Rows are points. Each copy is the shape, with its points in the same order, turned, moved and blurred by noise. Some copies are also mirrored. Which?

Shape:
[[-5.7 -2.0]
 [-0.4 -3.2]
 [ 3.9 -2.8]
 [ 1.3  4.3]
 [-1.1  7.9]]
Copy 1:
[[-3.9 -2.5]
 [ 1.3 -2.7]
 [ 5.6 -1.5]
 [ 2.0  4.5]
 [-1.1  8.1]]
Copy 1 is: only turned
Copy 2 (5 x 2):
[[-6.4 -0.3]
 [-3.9  3.5]
 [ 0.1  5.4]
 [ 2.8 -1.6]
 [ 3.4 -5.6]]
Copy 2 is: mirrored

Shape:
[[-2.3  0.9 -0.4]
 [-0.4  3.8 -1.6]
 [ 6.5 -0.7  6.5]
 [ 2.1 -3.0 -3.4]
 [ 2.1  4.5  5.5]
 [ 0.5  0.6 -5.3]]
Copy 1 (6 x 3):
[[-0.4  3.7 -0.4]
 [ 2.3  4.8  0.5]
 [ 3.0 -2.6 10.3]
 [ 4.2 -2.4 -1.4]
 [ 1.2  5.5  8.0]
 [ 4.5  2.3 -3.7]]
Copy 1 is: only turned
Copy 2 (6 x 3):
[[ 0.4  0.3  0.4]
 [ 3.5  3.1  0.7]
 [ 8.7 -6.3  2.9]
 [ 3.2 -1.0 -5.3]
 [ 6.3 -1.1  5.8]
 [ 2.6  3.2 -4.0]]
Copy 2 is: only turned
Copy 3 (6 x 3):
[[ 0.6  0.3  0.9]
 [ 3.0  2.2 -0.8]
 [-5.5  6.0 -6.7]
 [ 1.3 -2.5 -5.5]
 [-1.9  7.5 -1.0]
 [ 4.7 -1.8 -3.6]]
Copy 3 is: mirrored

Shape, 11 rows:
[[-1.4  1.7 -2.9  4.4  7.6  2.8]
 [-0.5 -6.1  2.2 -4.7  5.9  1.7]
 [-0.8  1.5  0.7  4.7  4.8  5.9]
 [-0.5 -4.3  8.2  3.1 -0.7 -2.5]
 [-7.2  9.7 -6.1  1.4  1.3 -4.2]
 [-3.4  0.5  2.3 -0.8 -7.3 -1.1]
 [ 1.7  0.9  1.0 -0.5 -2.2 -0.5]
 [-0.2  2.3  4.3 -4.4  4.2 -3.0]
 [ 2.6 -4.1 -3.0  5.0 -3.1  3.0]
 [ 1.3  2.5  0.1  0.1  3.1 -3.5]
 [ 3.7 -7.6  1.5  3.0  3.6  6.9]]
Copy 1:
[[ -3.1   0.1   1.5   5.4   6.6   5.0]
 [  0.5  -7.9   3.0  -1.1   6.5  -1.7]
 [ -1.7  -2.0   1.0   7.4   3.3   2.8]
 [  0.0  -5.1   7.5   0.9  -2.5  -2.0]
 [ -8.1  10.3  -0.5  -0.3   3.6   0.0]
 [ -4.0  -0.5  -0.8  -2.2  -6.3  -3.6]
 [  0.7  -0.8  -0.2   0.2  -1.6  -0.7]
 [  2.5   0.7   3.4  -0.6   4.0  -5.9]
 [ -0.7  -3.4  -1.5   1.2  -2.9   6.4]
 [  1.1   2.6   2.7  -0.3   2.9  -0.1]
 [  1.0 -10.2  -0.4   4.1   2.5   4.8]]
Copy 1 is: mirrored
Copy 2, 11 rows:
[[-4.6  1.7 -1.6  7.4  4.1  3.6]
 [-1.9 -4.2  3.4 -1.5  6.4 -1.4]
 [-1.8  0.9  1.5  5.5  3.1  7.3]
 [ 2.2 -1.3 10.3  3.1 -2.2 -0.3]
 [-7.8 10.2 -4.2  2.2 -4.8  0.4]
 [-0.1  0.6  4.0 -3.4 -7.9  2.1]
 [ 3.0  1.2  1.2 -0.3 -2.8  1.6]
 [ 0.5  4.9  3.4 -1.6  3.2 -2.9]
 [ 1.7 -5.9 -1.2  4.7 -3.7  4.5]
 [ 1.0  3.9  0.2  2.8  0.5 -1.6]
 [ 1.8 -8.1  2.3  4.4  4.6  4.8]]
Copy 2 is: only turned

Shape (14 x 9):
[[ -0.3   2.0   2.3  -2.3  -6.2  -4.3   2.4  -2.0  -0.9]
 [  9.4   4.7   4.4   0.7   1.3   0.4   1.2  -0.8  -3.2]
 [ -5.8  -0.2  -0.7   3.6   0.5   1.4   4.8  -2.7   0.4]
 [ -0.3   4.8   0.4   0.1  -2.1  -7.3  -2.6  -0.1  -5.1]
 [  6.1   5.1  -4.6  -4.1  -1.9   1.1   2.0   5.7  -6.1]
 [ -1.7   6.4  -1.9  -0.5   2.8   0.9   2.1   0.5   3.0]
 [ -2.8  -4.5  -3.4   4.1  -2.9   2.6   0.6   0.7   4.0]
 [ -1.6  -4.9   0.1   1.4  -1.9   2.2  -6.4  -5.3   2.5]
 [  2.3   0.5  -3.3  -0.4   1.2 -11.6  -5.3   7.2   4.8]
 [  1.2  -2.0  -0.8   6.3  -7.6   7.5  -0.1   2.4   8.6]
 [  1.0   3.2  -1.4  -1.6   2.9  -0.6   5.4  -0.6  -4.1]
 [ -3.4   5.0  -3.0   2.6   3.5   0.6   4.8  -5.3   2.8]
 [ -0.7   4.3  -6.1   7.4   5.0   5.6   1.6   5.5   5.2]
 [ -4.9   0.6   2.7  -1.6   1.3   1.2  -1.7   2.5   0.6]]
Copy 1 (14 x 9):
[[-0.2  2.0  1.4 -0.5 -4.5 -5.3  1.2  1.1  0.9]
 [ 3.1  1.6 -7.5 -4.9 -0.2  0.3  2.9  1.2  6.2]
 [-5.0  2.9 -1.9  2.4  2.4 -0.4  2.7 -1.0 -5.7]
 [ 1.5  3.7 -4.9 -0.6 -2.3 -8.7 -1.9  4.7 -0.2]
 [ 5.7  4.9 -4.8 -8.3 -4.3  1.2  1.4  5.8 -3.8]
 [ 0.3  8.1 -1.4  0.1  4.3  1.6  0.4  3.0 -1.9]
 [ 0.4 -2.6  0.2  5.4  1.6  2.6  1.1 -0.1 -7.5]
 [-1.3 -4.9 -1.7  4.2  2.0  1.0 -6.5 -2.3 -2.4]
 [10.6  0.1  2.0  0.5  6.1 -8.1 -2.7  8.5 -2.4]
 [ 3.8 -3.6  1.6  9.0 -1.5  9.1  2.5  1.2 -3.1]
 [-0.5  5.1 -4.5 -5.6  1.5 -2.1  3.3  0.6 -3.1]
 [-2.2  9.0 -2.0  1.8  4.4  0.1  0.7 -3.2 -3.0]
 [ 4.3  5.2 -5.9  4.6  7.4  6.9  4.3  5.0 -7.1]
 [-4.4  0.2 -1.0 -0.3  3.0 -0.6 -1.6  6.8 -2.2]]
Copy 1 is: mirrored
Copy 2:
[[ 0.1  1.0  3.3 -6.7 -4.5 -3.0 -0.4  0.7  1.1]
 [ 7.9  4.4  3.3 -3.7  4.9  2.1  2.5 -2.5 -2.4]
 [-0.8 -6.3 -3.8 -2.7 -2.6  2.2  0.4  0.9 -1.6]
 [-1.9  5.9  1.9 -3.0  0.1 -6.2 -0.7  0.2 -2.2]
 [ 3.9  9.3  1.4 -1.2 -1.0  1.1  7.7  4.5 -0.8]
 [ 0.8  1.3 -4.9 -3.3  2.3  3.4 -0.8  4.4  1.9]
 [ 0.9 -4.2 -3.2  4.1 -4.7  2.5 -0.4  0.9  2.9]
 [-1.7 -0.1 -1.0  3.7 -4.1  3.3 -4.1 -7.1  4.2]
 [ 1.0  3.1 -1.5  4.7  2.8 -9.5 -2.8  5.1  5.6]
 [ 5.8 -2.4  0.1  6.1 -6.5  9.0 -6.1  4.8  2.3]
 [ 0.9  0.5 -2.1 -5.9  1.2  0.9  5.9  0.9 -1.4]
 [ 1.3 -2.8 -6.8 -6.4  1.3  2.4 -1.5  1.7 -0.6]
 [ 3.5 -0.6 -9.5  4.7  3.7  6.2 -0.7  8.3 -0.8]
 [-5.0  0.0  1.4  1.7  1.5  2.5 -1.3  2.9  2.9]]
Copy 2 is: mirrored
